Each row is a point. Examples show where two turns around zero, p and q, send a point. Write where each new point lands after one turn and then the other. Backwards means that the second turn is done in reverse. Each puzzle has new turns, and all numbers are rounded.
In the rows, 128 means zero.

Turn p:
[ 94 134] -> [125  94]
[120 144] -> [113 119]
[153 140] -> [114 152]
[145  94] -> [161 147]
Turn q:
[ 84 133] -> [ 92 153]
[151 110] -> [140 101]
[163 147] -> [168 128]
[113 125] -> [113 133]
[129 126] -> [128 126]
Where do these land?
q, then p: [144 108] -> [153 134]
q, then p: [162 121] -> [148 156]
q, then p: [112 147] -> [104 121]
p, then q backwards: [113 160] -> [109  98]
p, then q: [109 104] -> [142 101]

Turn p:
[111 144 144 158] -> [152 117 119  98]
[125 137 167 143] -> [155 101 142 113]
[137 109 122 132] -> [114 138 142 124]
[168 132 113 108] -> [130 155 144 164]
[ 98 118  93  99] -> [ 88 129  92 142]
Turn q:
[128 147 135 143] -> [114 125 136 109]
[151  95  84 119] -> [177 123  94 136]
[149 150 103  86] -> [175 145 155 122]
[104 142 121 129] -> [124 107 147 130]
[108  99 149 141] -> [ 99 122 109 153]
[106 134 149 125] -> [105 127 145 140]
[150 129 155 152] -> [103 148 111 107]
Where do these land?
q, then p: [104 164 140 127] -> [127  85 138 122]
q, then p: [ 93 131 162 117] -> [139  99 119  89]
q, then p: [149 121 150 101] -> [166 134 112 130]
p, then q: [124 117 116 141] -> [132 127 148 134]
p, then q: [118 148  98 136] -> [155 113 141 109]
p, then q backwards: [145 129 114 161] -> [160 146 135 115]
p, then q: [162  87 115 112] -> [ 77 118 152 128]

Turn p:
[142  88 154 118 141 139] -> [157 152 148 141 157 135]
[129 159 130 121 130 109] -> [124 117 134 126  93 128]
[109 150 130 120 142 130] -> [137 126 108 134 104 131]
[134  77 138 135 123 157] -> [143 142 131 135 184 128]
[137 155 116  94 105 118] -> [109 119 139 146 100  96]
[157 151  83 170 156 130] -> [ 72 130 117 119 122 179]
[ 98 101 160 148 100 160] -> [166 101 110 122 175 116]
[110 122 117 120 133 112] -> [129 144 119 113 118 116]
[135 149 125 127 121  97] -> [116 120 145 113 100 123]
Turn q:
[120 106 130 139 107 159] -> [140 154 146 139 145 105]
[154  93 150  98 119  97] -> [161 122 147  78 115 140]
[ 89 163 126 119 153 124] -> [108 136  88 150 100 139]
[143 110 113 107 116  98] -> [138 109 156 108 104 135]
[111 115 142 106 151 157] -> [119 165 110 110 121 110]
[119 149  98 153 150 157] -> [ 88 124 115 158 141 105]
[134 146 126 163 128 104] -> [136  92 116 148 141 137]
[155 143 139 139 100 128] -> [135 122 146 133 157 154]
Where do these land?
q, then p: [146 113 117  77 129 169] -> [163 107 117 143  81 102]
p, then q: [106 142 140 137 132 152] -> [116 115 151 124 135 104]
p, then q: [109 154  96 169 125 131] -> [114 150 151 137  89  98]
q, then p backwards: [ 95 148 112 156 155 110] -> [109 167 117 112 119 163]
q, then p: [107 134 143 104 117 120] -> [111 100 127 147 131 123]
p, then q: [135  95 123 143 140 126] -> [101 139 105 120 128 137]
q, then p: [136 128 135 148 146 104] -> [115 157 133 127 147 124]
p, then q: [184 110 149 107 125 119] -> [156 140  84 124 164 145]
q, then p: [133 128 136 111  84 121] -> [143 101 141 158 137 145]

Turn p:
[ 92 113 129 155 128 115 126 121] -> [ 96 120 161 123 119 140 122 122]
[126 118 130 136 116 104  90 121] -> [140 121 153 131 107 126  95 123]
[103 105 132 115  86 122 142 136] -> [107  99 134 160 151 125 115 108]
[110 153 106 110 110 121 124 129] -> [145  98 131 135 142 150 128 142]
[105 125 168 154 116 136 139 139] -> [ 90 155 143 141 149 134 114 128]
[127 133 167 162 104 139 140 118] -> [108 160 155 132 161 113 116 132]
[125 150 131 140 115 127 152 122] -> [129 133 141 122 160 135 139 129]
[157 122  90  94 155 136 126 103] -> [161 106 106 117  99 105 164 133]
[182 107  86 122 166 141 120 165] -> [145 125  62  83  96 113 127 112]
[111 144 154 129 131 158 120 120] -> [113 147 133 144 133 127 129 165]
[170 135 116  92 181 107 128 134] -> [174 144  92 119  89 138 158 111]
Turn q:
[122 140 148 138 125 108 167 131] -> [154 145 153 130 126 109 136 152]
[129 149 141 129 150 135 112 106] -> [156 116 104 129 138 121 124 113]
[114 118  79 142 167 109 109 105] -> [133 158 106 122 137 162 159  84]
[164 143 135 120 120 169 140 117] -> [122  94 143 112 148  96 109 114]
[131 179  91 118 102 130 142 104] -> [145 147 160 126 139 129  81  89]
[111  95 129 157 135 140 114 156] -> [113 110 123 121 125 164 158 152]
[141 124 150 118 109 110 131 164] -> [108 136 129 140 129 116 115 171]
[135  93 123 124 113 140  90 104] -> [101 113  97 104 100 136 123 110]
[103 111 155 106 131 111 146 165] -> [121 132 136 170 110 120 147 166]
Where do these land?
q, then p: [153 105 101 164 114 102 124 114] -> [148 113 108 161 138 150 154 158]
q, then p: [ 94 135 125 121 145 159 164  91] -> [138 154 155 138 143  80 140  99]
q, then p: [119 121  98 110 151 129 104 114] -> [123 110 153 110 133 112 154 148]
q, then p: [151 160 151 139 122 100  97 129] -> [159 114 100 102 102 145 111 139]
q, then p: [141 133 153 114  92 128 141 138] -> [130 131 131 143 118 148  87 116]
p, then q: [129 116 158 156 124 121 101 132] -> [149 121 101 136 122 141  95 138]
q, then p: [ 96 139 109 104 160 136 162 134] -> [114 170 160 108 147 110 143 119]
p, then q: [148 109 126  98 148 130 135 152] -> [121 150 149 105 128 142 118  98]
q, then p: [101 114 134 162 105 110  96 118] -> [137 101  90 135 154 109 114 152]
q, then p: [149 148 126 113 117 165 157 159] -> [101 162 143 143  90 139 115 113]

Turn p:
[164  83 115 137 111  93  97 114 143] -> [106 142 122 138 148 153  65 127 153]
[ 88 115 107 143 146 136  63 161 129] -> [127  69  77 144 124  98 103 140 135]
[111 122 158 105 115 113 149 112 121] -> [138 158 156 150 115 111 135 123 135]
[146 163 137 121 111 110 156 114 135] -> [123 156 146 119 108 157 154 118 137]
[149 143 137 151 108 116 155 129  95] -> [154 148 143  93 133 141 141 127 155]
[150 136 132  95 127 126 150 124  93] -> [112 156 149 114 148 113 158 127 144]
[142 128 133 127 133 119 145 155 148] -> [115 136 134 104 107 130 118 140 115]
[103 111 121 120 124 161 143 127 130] -> [145 135 117 138 139 106 134 122  94]
[ 89 115  96 123 119 154  91 130 162] -> [125 109  73 166 125 120 114 119  99]
[147 146 151 121 127 146 135 118 122] -> [130 136 145 130 137 142 155 148 126]
[110 121  83 158 174 120  95 130 136] -> [115  62 108 123 135 126 101  99 124]
[137 154 167 136 141 141 157 120 120] -> [147 128 168 118 121 139 160 145 120]
Turn q:
[130  96 164 136 129 117 153 134 160] -> [122 137 167 122 127 145 104 100  99]
[153 120 162 100  96 126  91 122 137] -> [ 99  90 173 143 120 126 131 150 134]
[135  97 119 154 129 127 133 136 116] -> [144 138 136 129 143 116 107 107 145]
[148 110 138 114 136 158 127  93 141] -> [106 110 125 171 138 143 114 119 119]
[138 142 103 136 142 106 154  87 108] -> [171 119  93 143 108 151 121 122 136]
[144 169 116 130 119 173 114 150 174] -> [102 166 128 152 148 123 143 183 104]
[ 93 150 113 153 112 151 116 120  95] -> [118 132  83 108 122 101 109 148 151]
[104 114 104 106 146  76 142 122 121] -> [162 107 119  93 133 160 150 101 134]
[119 154 139 121 144 122  98 164 130] -> [123 128 135 109 129  95 165 142 109]
[117 128 121 130 126 125 152 152  98] -> [132 152 120 110 113 121 137 108 151]
Where do these land?
q, then p: [124 140 136 102 134 100 151 108 153] -> [149 148 120 124 166 117 147 144 114]
p, then q: [104 119 103 149  91 112 161 107 103] -> [149 103 117 178 115 152 129 157 114]
q, then p: [121 114 175 120 118  98  97 150 108] -> [129 169 159 161 112 106 104 136 145]
q, then p: [117 143 133 105 144 106 113 123 105] -> [126 165 134 121 139 118 110 110 118]
p, then q: [139 134 102 152 140 101  91 155 114] -> [112 112 139 118 183 155 136 128 129]
q, then p: [145 138 153 114  87 145 124 118 143] -> [163 123 106 135 104 109 122 155 126]
p, then q: [125 101 122  93 159 174 138 154 148] -> [152 117 114  87 107 101 149  95 158]
q, then p: [128 151 109 162 141 176 136 124 166] -> [126  76 105  92 125 123 155 118 154]
q, then p: [134 109 103 147 155 147 118 116 133] -> [116  89 139 115 143 141 117 112 132]
p, then q: [143 131 144 137 110 120 150 125 106] -> [118 135 138 147 111 136 146 140 106]
